Rows are points. Two turns around zero, p and q, are shown by what they do to some points. Write where each new point lands after one turn and then the other. Backwards means that the second turn is done in reverse. Each puzzle has new turns, and all numbers are rounded.
(in the rows, 128 means zero)

Turn p:
[ 88 173] => [ 68 123]
[134 101] => [153 117]
[162 109] => [164 144]
Turn q:
[ 95 133] => [140 159]
[167 138] => [129  88]
[151 151] => [146 101]
[125  61] => [ 63 145]
[102 157] => [162 147]
Where do these land?
p, then q: [124 113] => [114 121]
q, then p: [101 165] => [138 173]
q, then p: [124  57] => [72 85]
q, then p: [143 137] => [145 123]
q, then p: [148 169] => [172 140]

Turn p:
[156 130 120 121] => [126 135 100 135]
[121 209 134 132] => [131 196 138  84]
[169 101  91 138] => [136 127  94 179]
[162  64 136  85] => [101  66  80 146]
[ 86 149 172 161] => [161 127 175  85]
[118 108 100 124] => [113 122 138 159]
[ 84 136 143 136] => [129 125 172 108]
Turn q:
[127 157  97 151] => [137 151  97 100]
[160 172 149 121] => [127 102 140  77]
[ 55  94 115 123] => [ 92 146  95 191]
[148 136  99 117] => [159 120 111 119]
[123 133 112 118] => [134 122 110 130]
[137 148 211 130] => [ 78 104 186  98]
[148  57 113 136] => [170 150 157 179]
Where do these land?
q, then p backwards: [136  98 110  99] => [140  96 118 158]
p, then q: [189 154 113 146] => [169 138  90  86]
q, then p: [115 119 150 155] => [130 138 150  99]
p, then q: [ 78 105 177  83] => [ 99  95 144 201]
q, then p: [122 164  91 157] => [ 87 168 115 139]

Turn p:
[175 162  90 127  94  91 117 129] => [121 123 121 154 136 155 130 205]
[116 189 120 124 114 114 159 123] => [124 179 115 171 124 151 129 139]
[134 101  88  77  86 113 112 117] => [125  94 129 131 125 147  59 160]
[109 107 129 183 177 116 151 122] => [108 125  82 120 147  96 169  91]
[ 97 122 130 195 163 183 141 157] => [101 141 151 122 177  99 176  67]
[147  58 148  59 121 133 117 170] => [127  85 154  53  96 166  86 119]
[142  93 162 119  91 117 125 107] => [121 120 135 103  86  97 104 150]
[123 136 150 167 189 174 145  98] => [135 121 130 155 121  96 186  66]
[109 184 134 101 117 112  85 128] => [189 162 134 143 139 145 113 154]
Turn q:
[122 136 108 136 150 169 140  97] => [148 171 146 127 146 135 157 126]
[ 81 154 163 114  87 117 119 105] => [101 136 157 106 127 158  74 155]
[172  82 120 118 159 113 113  89] => [188  84 132 115 152 118 155 124]
[ 95 179 111 112  82  92 144 135] => [ 62 133 132  84 106 154 110 119]
[153 124 131  95 164 136 120 136] => [170 130 119 120 108 103 128 111]
[101  60  89 118 181 176 122 134] => [184 168  75 143 189 119 137 106]
[207 107 116 172 126 125  66 146] => [154  61 139 198 115 133 159  88]
[129 145 149 135  64 118 166 146] => [ 76 120 117 128  92 152 127 173]
[ 90 179 155 180  96  78 168 166] => [ 18 125 142 133 116 101 112 153]
[131 114 139 100 170 156 123 127] => [178 152 120 127 128 105 120 125]
Where do these land?
p, then q: [125 116  89 138 173  87  85 157] => [179 145  87 117 136  98 169  98]
p, then q: [133 153 114 150 160 140 121 113] => [120 126 132 131 143 106 169 145]
q, then p: [105 132  93 111 140 170 165 132] => [130 152 128 183 131 169 136 129]
p, then q: [116 182 169 166  63 167  92 120] => [ 81  98 172 137  71  66 100 144]
p, then q backwards: [133 111  94 165 119 145 141 108] => [122 123 133 176 134  99 130 150]
p, then q: [100 150 114 148 113  97 169 141] => [ 97 170 147 120 135 127 129  87]
q, then p: [145  83 182  94 176 163 130 146] => [116 104 119 115 145 157 165 210]
p, then q: [197 102 165  76  90 104 174 146] => [110 155  78 146  97 203  72 150]
p, then q: [ 98 123 132 105 119  78  76  90] => [143  75 115 142 102 132 147  67]

Turn p:
[148 125 146 100  98  90 125 156 163 116  87] => [130  93 171  90 118 101 163 108 143 113 145]
[119 101 109 167 100 152  79 126 122 183  88] => [118  87 108 195 112 108 143 140 181 136 104]
[145 183 134 167 162 152 114 170  90 127 100] => [135 165  97 144 120  44 114 113 115 144 117]
[115 146 173 167 121 141  75 160  84  94  95] => [135 108 123 184 127  54 105  97  97 114 151]
[118 102 178 120 178 101 173  89 141  89 163] => [113 152 161 107 174 183 115 103  80 163 163]
[ 94 167  92 144 148 151 108 114 172 104  77] => [ 74 110  85 106 159  97 107  97 155 106 101]
[ 96  93  84 114 129  95 180  85 168 153 100] => [ 64 123 157  96 143 177 131 156 185 140 123]
[132 173 100 156 176  88 118 115 130  96 169] => [124 193  85 114 178 127 138 121 119 104 159]
[164 121 112 131 110 154 101 118 180 128 163] => [158 101  95 118 148 156 172 126 123 115  93]
[109  79  89 110 104 154 168 152 124 145 169] => [162 126 158 125 128 171  98 186 146 122  88]
[155  87 145  84 165 153 168 101  83 147  80] => [115 107 136 106  88 134  96 150 124 222 149]
[150 153 166 121  81 138 169 147  98 100 171] => [153 147 161 121  98 126 133 148  49 103 118]
[114 122 172 117 138 124  77 112 158 177 156] => [149 124 120 165 114 173 151  63 148 133 129]
[133 139  93  92  83 100 136 147  78 135 174] => [165 156 135 121  83 143 125 183 129  80 152]
Turn q:
[157 175 120  95 144 123 100 125 117 123 178] => [117 142 114 123  83 138 152 128 132 123 196]
[138 157 176 153 128  94  88  88  84 158 105] => [105 176 196 155 130 153  99  96 114 115 154]
[163 124 104 130 177 175 111  99 134 155 170] => [126 140  90  94 143 146 172  96  81 134 168]
[172  67 123 165 104 135 116 183 100 173 162] => [167 130  84 141 160 196 109  85 157 177 127]
[149 131 119  69 114  89 112 187 120 115  76] => [124 129 112 111  92 118  41 168 161 140 138]
[ 88 107 106 165 146  99 176 119 170 108 125] => [176 121 142 128 149  65 157 132 131 130  85]
[ 85 158 168 156 164 171 184  92  95 139  99] => [ 74 106 206 113 157 118 168 123  95 156 101]
[ 79 121  87 111  98 136 165 131 156 115  91] => [122  73 112 137 133  72 113 146 128 116  86]
[ 96 137 133 120 164 186 118 142 148 132 132] => [ 83 128 104 108 166 118 162 155 120 136 133]
[119 112  91 176  84 113 158 182 165  97  91] => [155 126  93 161 117  89 107 136 156 159  46]
[112 105 105 114  96 167 135  98 104 104 131] => [127  74 117 150 127 149 134 143  89 111 115]
[168 147 144 152 123 124 138 118 166 181 173] => [128 154 116 108 123 137 163  53 158 116 134]
[ 82 130 160 114 173  92 101 130 118 118 142] => [136 151 168 130 159 114 136 172 146 119 173]
[185 122 157  72  77  88  90  98 114  75 117] => [149 141 139 130  53 181  77 158 125  63 137]
Where do these land?
p, then q: [ 62 120  99 154 222 144 128 150 129 127 185] => [ 74 217  98 118 124  91 146 121  72 133 172]
p, then q: [136  98 133  78 116  57 113 131 176 152 144] => [122 103 116  65 112 157 188 128 140  89  98]
p, then q backwards: [111 173 165  73 145  56  93 151 179 174 115] => [180 176 164 133 121  82 156 107 158 194 190]
q, then p: [ 91 149 172 129 110 153 114  89 118 115 128] => [112 130 162 146 156 110  82 111  91 127 119]
p, then q: [156 170 126 179 138 171 158  75 185 109 112] => [115  71 170 123 161  66  91 145  88 161 140]
p, then q: [154 117 129 164 138 130  86 103 120 150  92] => [169 115 124 137 156  92 139  84 134 143 116]
q, then p backwards: [116 117  74 129 125 106 136 127 114  88 123] => [156 112 137 133 111 162 109 152  83 123 127]
p, then q: [155 138 159 124 138 148 117 146 120 106 146] => [142 125 144 127 104 152 109 105 105 140 150]
p, then q: [111  91 133 172 140 120 152 153  64 117 141] => [118 194 139 150 140 145 138 116 163 172 151]
q, then p: [137 131  78 130  41 149 145 115  72 135 156] => [111  76 121 200 160 151 140 192 125 147 106]
q, then p backwards: [159 144 146  64  89 147 159 109 105 137  96] => [ 87 132 135  64  89 151 147  98 138 115  95]
p, then q backwards: [149  89 121 141 135 155 136 187 155 126  98] => [ 89  99 122 144 140 104 190 149 136 128 110]

Turn p:
[118 140 128 115 120 133 130 131 132 119 149 129 121 121] => [126 132 137 132 136 134 127 130 144 107 127 113 128 124]
[125 130 125 116 137 132 116  99 113 124 136 122 117 150] => [132 156 134 130 149 139 118 121 143 144 122 138 126 135]
[129 107 114 118 109 116 117 133 131 126 122 119 121 129] => [112 137 123 132 112 120 134 145 143 139 126 131 140 121]
[136 145 124 135 128 144 114 116 138 125 116 126 117 125] => [140 137 124 145 117 137 127 114 131 136 140 121 114 129]
[134 147 113 115 139 117 125 115 131 123 142 153 128 117] => [141 148 145 109 126 131 133 129 137 109 144 129 115 136]
[112 141 148 117 114 119 130 142 139 118 121 144 115 135] => [ 95 130 141 135 130 126 140 115 124 115 133 111 127 135]
[136  75 119 116 131 135 125 138 130 123 120 129 123 117] => [127 132 119 132 111 104 147 150 133 136  95 144 122 113]
[132 113 157 148 127 117 117 142 101 123 134 124 119 120] => [124 130 105 125 136 114 122 140 109 132 107 105 136 150]
[128 114 152 122 137 143 117 129 141 120 136 123 225 151] => [106  94 122 115 124 110  57 116 120 107 116 181 105 120]
[134 125 122 156 131 130 126 122 132 125 158 138 116 118] => [160 141 122 133 133 111 126 129 125 111 132 118 142 130]
[ 99 118 120 127 129 135 122 127 122 122 118 131 133 124] => [118 141 131 126 125 134 123 130 116 129 117 127 126 102]
[131 139 136 149 136 116 139 142 135 139 118 120 123 144] => [128 110 128 131 126 133 134 112 111 136 134 129 150 143]
[132 141 118 129 135 132 114 146 136 131 124 118 140 124] => [133 117 134 130 102 141 114 128 128 125 128 127 128 131]
[130 117 118 126 139 128 150 115 127 117 121 110 120 116] => [138 129 107 124 134 144 150 131 135 128 120 141 129 117]
[132 145 133 152 104 120 186 142 103 119 116 140 122 133] => [117 105 119 139 164 140 157 150  92 117 159 125 140 134]
[134 132 130 117 127 118 119  95 129 169 121 119 120 119] => [140 127 128 102 132 123 130 114 152 166 142 118 122 124]
[134 147 118 117 132 141 129 142 138 152 124 129 116 133] => [139 112 157 137 118 138 136 123 136 139 134 120 126 131]
Turn q:
[139 132 125 147 120 119 140 110 133 121 123 125 129 135] => [126 127 126 120 145 133 130 117 142 145 118 124 117 123]
[126 141 136 114 154 126 112 146 134 149 125 118 128 113] => [115 131 143 154 119 135 112 136 112 109 121 129 144 137]
[123 124 160 138 113 135 102 115 149 105 133 113 118 120] => [120 103 131 148 154 132 132 138 128 144 163 136 127 115]
[143 126 114 123 127 114 134 124 128 140 145 135  94 145] => [123 124 132 125 121 126 147 142 141 119 102 142  99 133]
[146 125 140 132 140 125 126 151 117 132 131 160 124 130] => [138 132 159 129 103 123 145 132 134 130 119 127 141 122]
[123 122 107 116 120 150 138 127 147 159 144 114 139 131] => [136 132 122 109 136 147 118 129 115 105 132 139 118 164]
[115 113 148 121 132 124 123 129  91 141 133 109 117 122] => [130  94 114 144 112 122 138 116 113 106 124 121 133 121]
[138 142 145 140 114 132 155 131 108 112 123 138 147 131] => [126 127 134 108 119 120 138 100 122 160 130 112 135 125]
[132 143 109 130 105 112 129 134 132 116 133 126 143 126] => [140 146 123 124 135 122 118 127 112 152 122 132 110 126]
[123 125 115 128 147 148 143 154 156 122 103 139 129 105] => [123 169 124 136 122 148 131 142 137 131 140 119 158 147]
[150 124 143 135 111 110 110 119 115 125 103 116 112 147] => [128 100 127 143 114 138 118 121 150 146 122 131 108 103]
[130 124 137 126 144 135 133 136 108 124 131 124 128 158] => [125 108 134 113 110 118 126 135 134 122 124 104 128 129]
[122 134 141  95 135 130 119 129 125 132 131 131 136 108] => [117 126 128 136 118 116 119 129 108 120 133 149 151 131]
[ 88 136 116 126 116  98 129 115 144 150 108 140 123 125] => [128 157 114 155 137 108 115 102 146 110 131 142 109 136]
[119 129 107 151 135 170 137 118 132 107 127 141 133 125] => [123 153 122  94 145 142 142 134 134 123 151 109 138 116]
[131 109 106 125 137 121 117 109 129 113 156 121 146 128] => [148 120 116 110 157 117 121 150 120 122 115 134 133 120]
Where do these land?
q, then p: [118 130 130 140 130 135 148 143 111 127 131 145 126 118] => [123 114 116 122 150 144 129 130 137 125 146 134 131 127]
q, then p: [147 144 115 115 123 103 148 148 127 146 129 104 157 135] => [114 140 134 141 124 134 116 128 123 184 136 129 121 142]
p, then q: [110 123 119 118 113 140 120 118 125 125 118 147 115 142] => [109 133 142 149 138 125 140 109 116 122 129 118 128 129]
p, then q: [139 145 135 123 122 149 119 119 125 114 159 124 123 152] => [120 124 158 132 149 133 119 148 147 129 134 109 125 114]
q, then p: [ 80 104 119 104 116 119 106 125 124 109 126 113 133 103] => [160 153 129 114 110 130 118 167 116 106 143 140 153 140]
q, then p: [142 119 108 105 154 127 143 129 131 130 108 124 108 111] => [112 120 143 147 107 142 121 132 108 122 148 137 123 102]
q, then p backwards: [134 135 118 120 124 125 117 129 113 144 151 107 116 130] => [128 126 137 128 143 145 138 148 119 114 117 138 146 117]
q, then p: [155 110 131 143 115 126 130 116 165 127 135 133 124 132] => [144 108 154 137 125 108 143 104 124 129 114 138 117 135]
p, then q: [134 121 152 117 160 151 129 120 133 152  99 128 114 110] => [110 114 104 131 116 155 142 109 158 116 109 147 122 134]
q, then p: [128 142 117 133 127 128 105 119 144 111 117 142 114 135] => [136 125 138 123 113 129 134 115 128 108 125  96 130 128]
q, then p: [127 139 109 137 130 134 140 146 135 136 147 127 137 139] => [117 123 134 140 138 150 130 126 135 140 120 126 127 152]
p, then q backwards: [117 108 123 152 127 130 132 148 114 123 134 126 128 140] => [132 129 127 114 149 117 118 135 123 120 139 120 138 103]
p, then q: [127 128 153 143 148 133 134 108 111 132 133 140 137 130] => [113 119 126 124 116 123 121 138 138 111 101 131 135 107]
q, then p: [131 141 133 122 117 153 105 133 144 108 107 124 132 122] => [145 124 146 126 129 118 100 135 135 115 119 100 129 120]
q, then p backwards: [127 104 138 132 128 108 126 153 138 120 138 138 133 123] => [153 119 113 141 128 139 129 135 126 142 139 132 105 135]
p, then q: [116 133 144 136 112  81 145 110 122 133 135 112 137 131] => [134 136 116 109 139 100 101 145 112 103 122 133 143 144]
p, then q: [144 150 133 137 127 133 125 113 115 139 109 141 142 124] => [125 109 135 122 119 129 146 141 120 105 116 137 111 124]
